Rows are points. The points of each table are mixes of a few directions, plus a little noise. Count the directions of each table, and those that both share. Where both have some left over, give the other angles between the two spaces (their principal angles), to ten degrees, smallest first.

First (7 x 3):
[[  8  33 -31]
 [ -6 -29  49]
 [  8  34 -26]
 [  3  12 -17]
 [  4  16   4]
 [-14 -54 -17]
 [ -3 -13  38]]
Second:
[[-14 -11 -15]
 [ 14   1 -23]
 [-28  -6  29]
 [ 60  35   7]
 [-33 -17   4]]
Directions: first 2, second 2, shared 1; angles 50

First, 7 rows:
[[ 30 -53 -43   7]
 [ 21   3 -18 -52]
 [-18  37  29 -12]
 [ -3  -4   1  10]
 [-41  34  47  50]
 [ 12  -6 -12 -20]
 [  0 -13  -4  17]]
Second, 5 rows:
[[ -9  13  13   6]
 [ 23 -30 -30 -12]
 [ 32 -40 -41 -18]
 [ -6   8   7   3]
 [-40  49  51  21]]
Directions: first 2, second 1, shared 1

First (9 x 6):
[[ 37 -12  29 -52   9 -24]
 [-14   5 -11  21  -4  10]
 [ -3   1  -2   4   0   2]
 [ -2   0  -1   3   0   1]
 [-25   8 -20  36  -6  17]
 [ 23  -8  18 -33   6 -15]
 [-37  12 -29  52  -9  25]
 [  5  -2   5  -8   2  -4]
 [ 15  -5  12 -22   3 -10]]
Second, 9 rows:
[[-26   6  -5  18   4   5]
 [ 19  -4   3 -13  -3  -4]
 [ -3   1  -1   2   0   0]
 [ 55 -15  10 -38  -9 -10]
 [  7  -2   2  -5  -1  -1]
 [-46  13  -8  32   8   9]
 [-60  16 -10  40  10  11]
 [ 18  -5   2 -12  -2  -4]
 [ 36 -10   7 -24  -5  -7]]
Directions: first 1, second 1, shared 0; angles 30

First, 8 rows:
[[ -3  -2  -5   1   0   2   2   0   1]
 [-29 -28 -60  15   2  24  19   4  16]
 [ -6  -5 -12   3   0   5   3   1   3]
 [-16 -15 -31   8   1  13  10   2   8]
 [  5   5  10  -3   0  -4  -3  -1  -3]
 [ 10  10  21  -5  -1  -9  -6  -1  -6]
 [ 27  25  53 -13  -2 -22 -17  -4 -14]
 [ 12  11  23  -6  -1  -9  -7  -2  -6]]
Second, 8 rows:
[[ -9  -1 -26  22  16  -6  22 -16  18]
 [ 10  -5 -45  12 -13   1   3 -11  16]
 [ 25  16  -9  10  -4 -20   1 -22  14]
 [ -2  -2  37 -23  -8   8 -18  21 -23]
 [-12  -6  27 -17  -1  11  -9  20 -18]
 [-11  -7  13  -9  -1  11  -6  14 -11]
 [  1  -1  18 -12  -3   2  -9  10 -11]
 [ -3   5 -15  18  13  -9  17 -16  14]]
Directions: first 1, second 3, shared 1

First, 8 rows:
[[ -5  26 -38  -6  19  18   3  52   3 -12  -8]
 [-21  23  -1 -14  -8  23 -23 -12  26  -8 -19]
 [ 36 -23  15  11  22  12  -2 -34 -32  11  11]
 [ -7 -12  14  -1 -21 -12  12 -14 -10   0  23]
 [  3  12 -18  -2  15  14  -2  20  -1  -5  -6]
 [  2 -17  21   1 -16  -6   6 -30 -14   3  21]
 [ -7  -3  -3   4  -9 -24  14  21   4   2   3]
 [ -1  -3  10   8  -1 -25  -7  -2  25  11 -27]]
Second:
[[-16 -14   6   1 -31 -36  29  16  -9  -1  31]
 [ 17 -14   1  14  12 -17   7   3  -6  11  -4]
 [ 17 -14 -34  39  26   7   1   7  -3  21  -9]
 [-10  10 -30  12   5  32 -11   0   7   2  -3]
 [  1  12  19 -21   1   8 -13 -10   4 -11  -9]
 [ -4   4 -34  20  10  28  -8   1   6   8  -5]
 [ -8  19  60 -58 -21 -11  -9 -15   4 -29   0]
 [ 11  -9   5   6   6 -13   5   3  -4   6  -2]
 [ -6   6   8 -13  -8   2  -3  -3   2  -7   1]]
Directions: first 4, second 3, shared 2; angles 60

First, 9 rows:
[[ -7   1 -12   2  -4  -4   9  -5 -24 -11   6  -7]
 [-10   5 -20   7  -6 -26  29  10 -38 -16   3  -1]
 [ 36  13  20 -11  -9 -18  -1  19  49  23 -10  22]
 [-55 -21  25  29  40  14  20  50  43  29 -58  10]
 [-35  -8 -22  11   7   8  12 -14 -60 -25  10 -19]
 [ -1  -3  18   5  10  -2   3  22  42  19 -23  13]
 [ 51  10  -1 -29 -23  15 -46 -52   8  -6  40  -9]
 [  0  -2 -10  -4  -4  10  -9 -25 -26 -15  19 -14]
 [ 21   6   2 -12  -9   1 -14 -13   4  -3  12   0]]
Second (10 x 12):
[[ 14  14 -34 -13  20  -4   8  15   5  -1  21 -14]
 [  2  10   3 -30   6  24  25 -10 -19   6   4  -9]
 [-16 -19  40  21 -25   1 -15 -18  -3   0 -28  17]
 [ 12   1 -44  33  12 -45 -32  35  39 -14  22   0]
 [-19 -17  55  -2 -27  27   9 -33 -25   9 -33  13]
 [  9  18 -12 -39  17  26  32  -3 -20   6  14 -18]
 [ 10  14 -21 -14  14   0  10  10   2   1  16 -10]
 [ 18  11 -57  13  22 -36 -18  37  32 -10  31 -10]
 [-24 -33  59  40 -40  -5 -29 -25   0  -1 -43  31]
 [ -2   0   9 -10  -3  12   9 -10 -10   4  -5  -1]]
Directions: first 3, second 2, shared 0; angles 70, 70
